Each row of a before or after table is a point. One or more steps were done to the points. Then noise was added and the rows were shuffled. The steps act on columns, c1 being the first. What was done? A step turns or swaps two columns, mirrors them in a line or flattens them onto one, adds a multiple of one to another, or multiplies or shifts one. Angles are multiples of 10 degrees, from the lower column toward the higher: turns from -170 to 170, lines from 10 to 170 but not 90. Use the fewest steps. Two steps may share a column if one is a turn and the other turns, adds or multiplies; they go together, in the order done. Otherwise the lowest column goes first.

Before (9 x 3):
[[ 0.14  0.33 -0.29]
 [-0.13 -0.03 -0.24]
 [-0.47 -0.35  0.36]
 [ 0.37 -0.62 -0.35]
 [ 0.34 -0.14 -0.21]
 [ 0.44  0.48 -0.17]
 [ 0.37 -0.63  0.23]
 [ 0.23 -0.27 -0.33]
 [-0.45 -0.54 -0.03]]
After, 9 rows:
[[ 0.32  0.52  0.03]
 [ 0.40 -0.45  0.10]
 [-0.12 -0.86 -0.41]
 [-0.49 -0.57 -0.32]
 [ 0.18 -0.04 -0.20]
 [-0.10 -1.00  0.42]
 [ 0.31 -0.22  0.26]
 [ 0.32  0.76  0.33]
 [ 0.44 -1.00  0.25]]
Steps: turn c1 and c3 by 70 degrees; multiply c2 by 1.6

Before (12 x 6):
[[-0.36 -0.59 -0.13 -0.66 -0.23 -0.20]
 [-0.55  0.09  0.26 -0.60  0.43 -0.27]
 [-0.43 -0.12  0.56 -0.42  0.63  0.07]
 [-0.79 -0.34  0.42  0.00  0.08 -0.32]
 [ 0.00 -0.64  0.09 -0.18  0.83 -0.08]
 [-0.32 -0.44  0.11 -0.69  0.09  0.04]
 [ 0.57  0.35 -0.38  0.34 -0.25  0.04]
 [ 0.91 -0.13  0.07  0.43 -0.07  0.04]
 [-0.82 -0.24 -0.24  0.11  0.30 -0.25]
 [ 0.78 -0.18 -0.04  0.15 -0.46  0.21]
 [ 0.37  0.16 -0.09  0.69  0.03 -0.23]
 [ 0.42  0.37  0.20  0.26  0.17  1.01]]
After (12 x 6):
[[-0.22 -0.60 -0.18  0.10  0.88 -0.08]
 [ 0.82 -0.42  0.43  0.06 -0.10  0.04]
 [-0.50  0.27 -0.61  0.26  0.63 -0.27]
 [-0.54 -0.42 -0.65 -0.12 -0.10 -0.20]
 [ 0.52  0.21  0.26  0.21 -0.54  1.00]
 [-0.86 -0.04  0.00  0.40  0.29 -0.31]
 [-0.86  0.08  0.10 -0.25  0.48 -0.25]
 [ 0.66 -0.43  0.14 -0.05 -0.60  0.21]
 [ 0.66  0.14  0.34 -0.38 -0.28  0.03]
 [ 0.40  0.02  0.70 -0.09  0.19 -0.24]
 [-0.45  0.02 -0.40  0.57  0.57  0.09]
 [-0.46 -0.30 -0.69  0.11  0.06  0.03]]
Steps: turn c1 and c2 by -20 degrees; swap c3 and c4; add -0.7 times c6 to c5

Before:
[[-0.39  0.05 -0.65  0.19 -0.19  0.65  0.32 -0.20 -0.04]
 [ 0.75  0.44 -0.11 -0.60  0.12  0.57  0.15 -0.03  0.15]
 [-0.07  0.00  0.62 -0.05  1.05 -0.22 -0.41  0.37  0.01]
 [ 0.16 -0.06 -0.69 -0.13 -0.16  0.20  0.36 -0.53 -0.89]
 [-0.06 -0.44  0.16 -0.14  0.13 -0.42 -0.72 -0.42  0.26]
 [-0.01  0.14  0.81  0.40  1.00 -0.10 -0.15 -0.33  0.20]
 [-0.05 -0.62  0.85  0.28  0.13 -0.82 -0.40 -0.55 -0.11]
 [ 0.39  0.18  0.68  0.42  0.31 -0.06 -0.14  0.44  0.19]
 [-0.04  0.43 -0.27 -0.40 -0.37  0.28  0.23 -0.77 -0.25]
 [ 0.13  0.27 -0.45 -0.55 -0.45  0.24  0.50 -0.54 -0.45]
 [ 0.17  0.17 -0.69 -0.34 -0.08 -0.18  0.78 -0.40  0.06]
 [-0.33  0.23 -0.16 -0.73 -0.36  0.44  0.56  0.04 -0.09]
 [ 0.09  0.81  0.19 -0.19  0.17 -0.35 -0.42  0.20  0.11]]
After:
[[-0.09 -0.12  0.62  0.35  1.09  0.20 -0.40  0.39  0.02]
 [ 0.17 -0.01 -0.67  0.07 -0.05  0.23  0.80 -0.42  0.09]
 [-0.02 -0.99  0.87  0.67  0.11  0.23 -0.35 -0.56 -0.10]
 [-0.34  0.46 -0.18 -0.33 -0.36 -0.20  0.56  0.05 -0.15]
 [-0.01  0.05  0.77  0.80  0.98  0.19 -0.14 -0.33  0.19]
 [ 0.13  0.05 -0.71  0.29 -0.20 -0.18  0.34 -0.53 -0.90]
 [ 0.13  0.35 -0.45 -0.16 -0.45 -0.02  0.53 -0.59 -0.45]
 [-0.01  0.50 -0.27 -0.03 -0.37  0.06  0.24 -0.74 -0.25]
 [ 0.37  0.10  0.71  0.79  0.26  0.18 -0.14  0.44  0.22]
 [ 0.75  0.73 -0.13 -0.18  0.12 -0.16  0.16 -0.06  0.12]
 [-0.41  0.45 -0.62  0.61 -0.22 -0.46  0.30 -0.20 -0.05]
 [ 0.07  0.40  0.14  0.16  0.15  0.80 -0.44  0.20  0.13]
 [-0.07 -0.59  0.14  0.25  0.12  0.04 -0.67 -0.44  0.24]]
Steps: mirror c2 and c6 in the line at 20 degrees; shift c4 by 0.40

Before, 9 rows:
[[ 0.40  0.53 -0.38  0.07  0.39 -0.32 -0.16 -0.65 -0.05  0.06 -0.60]
 [ 0.14 -0.13  0.23 -0.19 -0.15  0.40  0.34  0.17  0.43  0.12  0.32]
 [-0.20  0.23  0.14 -0.20 -0.07  0.00  0.31 -0.05  0.30 -0.22 -0.49]
 [-0.09 -0.14 -0.12  0.59 -0.08  0.05  0.03  0.46  0.23  0.20 -0.32]
 [ 0.46  0.74  0.07  0.20  0.10  0.39  0.45 -0.41  0.05 -0.36  0.20]
 [ 0.19  0.45 -0.07 -0.49  0.11 -0.38  0.34  0.28  0.11 -0.21 -0.18]
 [ 0.53 -0.05  0.51  0.25 -0.33  0.18  0.90 -0.28 -0.56  0.12  0.40]
 [-0.46 -0.01 -0.84 -0.79  0.17 -0.11  0.39 -0.28 -0.41 -0.14 -0.07]
 [ 0.54 -0.29 -0.20 -0.21  0.09  0.49  0.19  0.52  0.28  0.07 -0.36]]
After, 9 rows:
[[-0.35 -0.28 -0.59  0.05  0.35 -0.34 -0.20 -1.92 -0.09 -0.28 -0.59]
 [-0.48 -0.23  0.26 -0.15  0.23  0.48  0.23  1.53  0.27 -0.29 -0.37]
 [ 0.08  0.21 -0.21 -0.19 -0.07  0.03  0.37 -0.16  0.29  0.28 -0.51]
 [-0.09  0.24  0.15 -0.24 -0.03  0.38  0.31  0.57  0.45 -0.18  0.31]
 [-0.28  0.01 -0.48 -0.49  0.05 -0.37  0.34  0.86  0.16  0.09 -0.21]
 [-0.63  0.20 -0.70  0.19  0.13  0.34  0.41 -1.19  0.07  0.08  0.18]
 [-0.40  0.51  0.16  0.28 -0.27  0.26  0.89 -0.87 -0.54 -0.31  0.41]
 [ 0.31 -0.82 -0.11 -0.76  0.15 -0.16  0.39 -0.81 -0.43  0.32 -0.07]
 [ 0.15 -0.13  0.08  0.54 -0.10  0.08 -0.01  1.43  0.27 -0.12 -0.27]]
Steps: turn c1 and c10 by -150 degrees; turn c2 and c3 by -80 degrees; turn c5 and c6 by -10 degrees; multiply c8 by 3

Before (14 x 14):
[[ 0.14  0.46 -0.18 -0.82  0.41 -0.22 -0.03 -0.15 -0.45  0.21 -0.32 -0.32
  -0.09  0.37]
 [-0.29 -0.35  0.29 -0.51  0.13 -0.26  0.57 -0.70 -0.33  0.52 -0.32 -0.07
  -0.34  0.40]
 [ 0.09 -0.12  0.25 -0.82 -0.72 -0.19 -0.38 -0.36  0.40  0.66 -0.41 -0.68
  -0.60 -0.14]
 [ 0.44 -0.29 -0.53 -0.56 -0.70  0.04 -0.13 -0.21 -0.63  0.26  0.19  0.13
   0.35 -0.15]
 [ 0.56  0.69  0.44  0.44 -0.22  0.34  0.38 -0.42 -0.33  0.10  0.10  0.10
   0.08 -0.58]
 [ 0.05  0.42  0.29 -0.56 -0.19  0.60  0.37  0.50 -0.12 -0.35 -0.32  0.00
  -0.47 -0.16]
 [-0.05 -0.11  0.07 -0.25 -0.08  0.43 -0.32  0.44 -0.52 -0.03  0.04 -0.10
   0.56  0.33]
 [ 0.38  0.67 -0.18 -0.68 -0.82  0.06 -0.07 -0.44  0.45 -0.66 -0.12 -0.24
  -0.62  0.42]
 [ 0.68 -0.05 -0.72  0.45  0.23 -0.32  0.58  0.26  0.43 -0.31  0.14 -0.18
   0.26 -0.45]
 [ 0.72  0.04  0.43 -0.55 -0.19  0.34 -0.23 -0.36 -0.15  0.04 -0.92  0.04
  -0.69 -0.10]
 [-0.17  0.64  0.21  0.13  0.03  0.28  0.23 -0.61  0.49 -0.12 -0.74  0.05
  -0.46 -0.67]
 [-0.15 -0.16 -0.24  0.46  0.35 -0.65  0.14 -0.04 -0.17  0.57 -0.75  0.12
  -0.60 -0.17]
 [ 0.59 -0.19 -0.35 -0.13 -0.35 -0.54  0.71  0.27 -0.40  0.46 -0.97 -0.64
   0.53 -0.17]
 [ 0.28  0.07 -0.61  0.22 -0.18  0.64  0.65  0.19  0.21  0.17  0.17 -0.33
   0.07  0.03]]
After, 14 rows:
[[ 0.74  0.41 -0.11 -0.55  0.01  1.07 -0.23 -0.36 -0.83  0.37 -0.92  0.38
  -0.66  0.50]
 [-0.13  0.21 -0.08  0.49  0.03 -0.79  0.14 -0.01 -0.79  0.90 -0.75 -0.29
  -0.64  0.36]
 [-0.19  1.04 -0.12  0.15  0.01  0.10  0.25 -0.63  0.01  0.19 -0.68  0.24
  -0.46 -0.11]
 [ 0.02  0.84 -0.06 -0.61 -0.02  0.66  0.32  0.57 -0.59 -0.07 -0.37  0.30
  -0.42  0.09]
 [ 0.46  0.08 -0.04 -0.59 -0.02  0.48 -0.13 -0.20 -0.28  0.57  0.22 -0.53
   0.35 -0.28]
 [ 0.66  0.34  0.33  0.44 -0.02  0.37  0.57  0.25  0.70 -0.03  0.14 -0.69
   0.26 -0.57]
 [ 0.23  0.44  0.45  0.19  0.01  0.96  0.67  0.25  0.27  0.51  0.17 -0.54
   0.05 -0.10]
 [ 0.54  1.05 -0.18  0.45 -0.02  0.88  0.35 -0.40 -0.25  0.40  0.09  0.41
   0.08 -0.68]
 [ 0.37  1.10  0.24 -0.69 -0.01  0.41 -0.05 -0.46 -0.16 -0.35 -0.13 -0.12
  -0.68  0.49]
 [-0.28  0.04  0.02 -0.52 -0.02 -0.59  0.55 -0.72 -0.70  0.83 -0.35  0.32
  -0.33  0.60]
 [-0.06  0.26  0.08 -0.25 -0.02  0.40 -0.32  0.41  0.06  0.28  0.06  0.10
   0.51  0.29]
 [ 0.59  0.21  0.76 -0.17 -0.02  0.09  0.73  0.24  0.10  0.75 -0.96 -0.20
   0.53  0.52]
 [ 0.17  0.85  0.33 -0.80  0.02 -0.05  0.03 -0.18 -0.53  0.48 -0.31 -0.15
  -0.13  0.56]
 [ 0.07  0.27  0.68 -0.80  0.04 -0.10 -0.36 -0.39 -0.11  0.97 -0.39  0.38
  -0.58  0.16]]
Steps: add 1 times c1 to c6; shift c2 by 0.40; turn c3 and c12 by 100 degrees; multiply c5 by 0; add 1 times c13 to c9; shift c10 by 0.30; add -0.7 times c11 to c14

Before:
[[ 0.30 -0.18 -0.35 -0.47 -0.72  0.39  0.17  0.17 -0.10 -0.36 -0.19 -0.48
   0.24 -0.02 -0.24 -0.48  0.41 -0.28  0.76  0.18]
 [-0.62 -0.54  0.56  0.29  0.61  0.70  0.49  0.48 -0.02 -0.38 -0.49  0.81
   0.52 -0.34 -0.07 -0.18  0.29  0.14  0.03 -0.34]
 [ 0.23 -0.59 -0.03 -0.65 -0.41  0.70  0.53 -0.47  0.02 -0.56 -0.27 -1.00
   0.18 -0.01 -0.29 -0.21 -0.20 -0.32  0.18 -0.03]
 [-0.23 -0.04  0.39  0.04  0.17 -0.50 -0.11 -0.01 -0.10  0.68  0.31 -0.04
   0.04 -0.39 -0.22  0.56  0.28  0.74 -0.06  0.44]
 [-0.14  0.40 -0.61  0.07 -0.39  0.06  0.24 -0.32 -0.24  0.30  0.29 -0.52
  -0.65  0.17 -0.34  0.29  0.02 -0.11 -0.02  0.31]
 [-0.65 -0.10  0.40  0.16  0.22  0.48  0.39 -0.02  0.51 -0.36  0.13  0.24
   0.83 -0.46  0.57 -0.27  0.55 -0.15 -0.13 -0.38]
 [ 0.25  0.17 -0.27 -0.32 -0.28  0.15 -0.08 -0.03 -0.43 -0.48 -0.14 -0.71
  -0.13 -0.47 -0.07  0.51  0.06 -0.53  0.14  0.48]
 [-0.01  0.27  0.07  0.29 -0.39 -0.42  0.81  0.12 -0.01  0.31  0.60 -0.04
   0.16 -0.48 -0.61  0.44  0.03 -0.07 -0.49  0.64]
 [-0.25 -0.60  0.47  0.75  0.29  0.07  0.54 -0.08  0.39 -0.65 -0.30  0.44
   0.51 -0.60  0.13 -0.09  0.26  0.16  0.53 -0.74]
 [-0.48 -0.38  0.92  0.50  0.09 -0.04  0.54  0.30  0.32  0.10 -1.08  0.40
   0.27 -0.41  0.52 -0.14  0.45  0.17  0.01 -0.30]
 [-0.10  0.12 -0.19 -0.75 -0.33 -0.04  0.18 -0.27  0.12 -0.29 -0.26 -0.06
   0.25 -0.18 -0.50  0.06  0.01 -0.52  0.13 -0.36]
 [ 0.14  0.24 -0.16  0.05 -0.35  0.02 -0.29  0.01  0.66  0.24  0.11 -0.31
  -0.48 -0.19 -0.70  0.68  0.27  0.06 -0.26  0.82]
 [-0.44 -0.94  0.28  0.43  0.15  0.05  0.23 -0.17  0.23 -0.05 -0.62  1.10
   0.38 -0.68  0.58 -0.21  0.31  0.30 -0.14  0.06]]
After, 13 rows:
[[-0.28 -0.06  0.48  0.72  0.13 -0.11  0.56 -0.12  0.35 -0.67 -0.28 -0.44
  -0.23 -0.72 -0.47 -0.08  0.79  0.15  1.66 -1.32]
 [-0.13  0.01 -0.66  0.02  0.06  0.25  0.20 -0.36 -0.21  0.32  0.26  0.66
   0.16  0.19  0.68  0.33 -0.71 -0.13  0.00 -0.32]
 [-0.05  0.08  0.10  0.29  0.24 -0.41  0.84  0.13 -0.04  0.32  0.62  0.31
  -0.51 -0.49  0.27  0.43 -0.25 -0.10 -0.08  0.01]
 [-0.46  0.05  0.93  0.49  0.14 -0.35  0.52  0.35  0.32  0.16 -1.10 -0.33
   0.28 -0.45 -0.58 -0.10  1.04  0.20  0.74 -0.92]
 [-0.70 -0.03  0.37  0.22 -0.01  0.29  0.36 -0.10  0.52 -0.38  0.08 -0.29
  -0.03 -0.47 -1.05 -0.25  1.57 -0.14  0.11 -0.98]
 [-0.20 -0.04  0.48  0.12 -0.16 -0.54 -0.16 -0.05 -0.11  0.69  0.21 -0.10
  -0.16 -0.38  0.12  0.58  0.21  0.76 -0.07 -0.13]
 [ 0.32  0.01 -0.26 -0.48  0.24  0.46  0.17  0.10 -0.03 -0.39 -0.28  0.83
  -0.37  0.03 -0.03 -0.48  0.39 -0.30  0.05 -0.39]
 [-0.68 -0.02  0.59  0.30  0.01  0.49  0.46  0.58 -0.02 -0.40 -0.54 -0.96
  -0.34 -0.34 -0.41 -0.21  0.70  0.12  0.45 -0.96]
 [ 0.13  0.00 -0.16  0.11  0.06  0.07 -0.27  0.02  0.63  0.24  0.10  0.42
  -0.20 -0.22  0.83  0.66 -0.51  0.07 -0.18  0.18]
 [ 0.18  0.03 -0.26 -0.33 -0.27  0.11 -0.07 -0.04 -0.37 -0.49 -0.12  0.84
   0.02 -0.46  0.17  0.56 -0.14 -0.56 -0.32 -0.15]
 [-0.07 -0.05 -0.19 -0.76  0.18  0.05  0.14 -0.31  0.13 -0.35 -0.26  0.30
  -0.56 -0.18  0.11  0.07 -0.18 -0.49 -0.98 -0.97]
 [-0.46 -0.01  0.27  0.45  0.59 -0.01  0.23 -0.17  0.22  0.01 -0.64 -0.90
   0.20 -0.67 -0.60 -0.21  0.96  0.29  0.54 -0.60]
 [ 0.23 -0.04 -0.04 -0.67 -0.38  0.74  0.52 -0.47  0.01 -0.55 -0.20  0.98
  -0.34 -0.08  0.07 -0.19 -0.28 -0.33 -0.82 -0.52]]
Steps: multiply c2 by 0; add -0.3 times c3 to c6; add 1.5 times c4 to c19; turn c5 and c12 by -140 degrees; turn c13 and c15 by -130 degrees; add -1 times c15 to c17; shift c20 by -0.60
